Every row gives one point. Two turns around zero, p and q, are shown by what they do to some points. Write where each new point lands after one turn and then the other. Backwards means that the second turn is done in reverse. Each puzzle has new turns, and all numbers are rounded.

Turn p:
[19 -1 35] -> [-8 29 27]
[ 26  10 -37] -> [ 37 -26   9]
[-36   5 -55] -> [ 12 -43 -49]
[-43 -51  -1] -> [-58 -28 -18]
[-5 -4  4] -> [-7  1 -2]
[40 41 55] -> [24 68 34]
Turn q:
[-49 -42  15] -> [-57  13 -30]
[20 -5 -1] -> [ 12 -17  -4]
[28 63 24] -> [ 26 -10  68]
[-14 -18  26] -> [-33 -10  -2]
[ 14   2 -65] -> [ 53  25 -32]
Where do these land?
q, then p: [-13  13 -29] -> [32 12  0]
q, then p: [-16 -15 -23] -> [ 26 -11 -15]
q, then p: [-4 22 51] -> [-46  30  -6]
q, then p: [ 51 -18 -60] -> [ 42 -46  51]
p, then q: [-18  -3  61] -> [-8 47 42]

Turn p:
[-12   5  -1  96   5 -15] -> [ 47 -57  42  46   9 -16]
[-17   3  12 -34  -7 -19] -> [-42  11  -9   0  -1  -9]
[  4   0   8  14  29 -17] -> [  3 -17  22 -14   1 -20]
[-32 -16  19  11 -16 -17] -> [-28 -28   4  26  -6   6]
[-21  12 -58 -22  -8   3] -> [  7   9 -57   5  31 -14]
[  6 -50  19 -33 -24 -10] -> [-35  -6 -21 -11 -49  21]
[ -7  22 -14 -36  -1 -21] -> [-23  25 -21  -3  11 -28]
[60 29 12  2 -8 -1] -> [ 28  47  27  -3 -27 -13]
[18 -5  4  2 29 97] -> [ 42  17  14 -45  30  74]
Turn q:
[-42  22 -26 -10 -22 -28] -> [-23  -9  -3 -56  -3 -23]
[-17 -13  42 -17 -10  26] -> [-20  -7  39  23 -27   9]
[ 38 -33  12   6 -11  -9] -> [ 35 -21 -11  30 -13  -2]
[ 50  17  18  26  39 -13] -> [37 -1 -1 27 55 17]
[-10  30 -42  15  50  48] -> [-30  69 -23  -1  32  22]
[ 51   8  37 -32 -29 -12] -> [ 56 -11  45  15 -10 -22]
[-29   7 -13  20 -32  14] -> [-38   1 -10  -3  -8 -33]
[-41 -37 -29  -8  14 -26] -> [-18 -20 -35 -36 -26  29]
Where do these land?
p, then q: [  3 -29 -12 -27 -50  27] -> [-23  48 -24   2  -9 -39]
p, then q: [23 11 29 -5  7  7] -> [-3 -2 39  4  4 -9]
p, then q: [ 18  -8 -74 -27  28  21] -> [ 57  48 -22 -41  -6   9]
q, then p: [-58  15  27   2  -5  -7] -> [-54 -26  -2  -2  13  26]
q, then p: [ 6 -6 12 85 -1 23] -> [ 31 -72   3   6  31 -27]
p, then q: [-19  26   0  28 -27  -1] -> [-11 -12 -19  27  34   3]
q, then p: [ 19 -10  28 -28  26 -63] -> [ 11  13   1 -53 -43  42]
q, then p backwards: [  7   1 -11 -27  22  -7] -> [21 -4  0 -4  6 30]

Turn p:
[ 17  13  16  -3   1  39  54 -22] -> [ -1  -2  48 -17  40  38  -2  -5]
[ 11 -31  39  33 -36 -44 -36 -24] -> [-31  43   6   7 -76   2  -3   8]
[  4 -41 -16  14  -8 -52  15  63] -> [ 30 -20  -1  11 -48 -30  66  -8]
[  3  52   5 -62  53   9 -12  32] -> [  3 -67  -1   6  44 -43 -39  28]
[-10   5  29  17   6  56  25   4] -> [-28  12  22  -1  50  21  22  14]
[ 38  28 -37  24 -49  34 -34  39] -> [ 19 -11 -54 -32  -8  43  22  60]
[-46 -49 -46 -61   5 -35 -15 -40] -> [ 21  20 -29 -26 -11 -59 -34 -79]
[-44  28  35  25  11 -43  30 -30] -> [ 14  41  45  62   1 -11 -21  -4]
[ 28  -5 -24  13  16  36 -27 -22] -> [-27 -15 -36 -11   8  40 -13 -12]
Turn q:
[-40  -4 -21 -15   3   8  33  17] -> [-23  12 -12  20  38   8 -20  26]
[ 46   6 -15 -17 -27  36 -49  35] -> [-10  -3 -39 -57 -49   8 -26 -14]
[ 39  18  -4  65  26  14 -46   1] -> [ 50   0 -18 -10 -63  24  38  10]
[ 28 -10 -32  29  -6 -37  54 -41] -> [-19  41  11  16  12 -37  69   2]
[-27 -31  51 -45  21  80  -4 -12] -> [ 36 -26  33 -59  47  10 -59  31]
[ 12  23  17  74 -71  -2  24   6] -> [-24  38  18  -7 -11  69  57 -39]
[-57  -6  48 -14 -20 -70 -16 -20] -> [-22 -48  62  59   9   1 -13 -36]
[-30  22   2 -16  -1 -20 -35 -55] -> [ -7 -73  12  13   7 -12  22  -2]
[ 20 -37 -41 -32  12   7 -23  27] -> [-18  11 -23 -16 -33 -37 -38  29]
[ 15  -4   6 -52  60   1  -2   6] -> [ 40  -9 -20   1  14 -52 -40   5]
[ -5  24 -11  22   2 -16  62  37] -> [ -4  55 -26  38  30  19  10 -12]
Where do these land?
q, then p: [ 31 -39  -5   0 -46  35  -6 -36] -> [ 12   4  40 -29  20 -62 -17   8]
p, then q: [-27 -62 -42   4   7  21 -19   7] -> [-30 -10 -18  15  42 -39  42  26]
q, then p: [ 37 -12   7  47  17  34 -58 -39] -> [ 17 -15  47 -78 -19  -3  26  16]
q, then p: [-53  37   1 -30  22  25   7  56] -> [-32 -26 -83  11  13  21   6 -11]
p, then q: [-55  -2 -26  21   9 -43  32  -2] -> [ 26  16  -2   1 -12  -6  73 -25]
p, then q backwards: [ 16 -29  26  16 -37  53   6  47] -> [  7  -6 -38  35 -35  38  18 -52]
p, then q: [ 30  43  34 -10 -33 -37 -17  50] -> [-27  49   3   5 -37  22 -50 -41]
p, then q: [ 34  55 -22   9  13 -42  12  -8] -> [  8  23  17 -48 -59  16   1   3]
q, then p: [ 45 -28  44 -41  16   0  28 -35] -> [-10 -31  42  16 -42 -26 -56  -5]
q, then p: [-58  37 -16 -16  32 -46  15 -38] -> [-17  -5  -1  59 -17  20  56 -49]
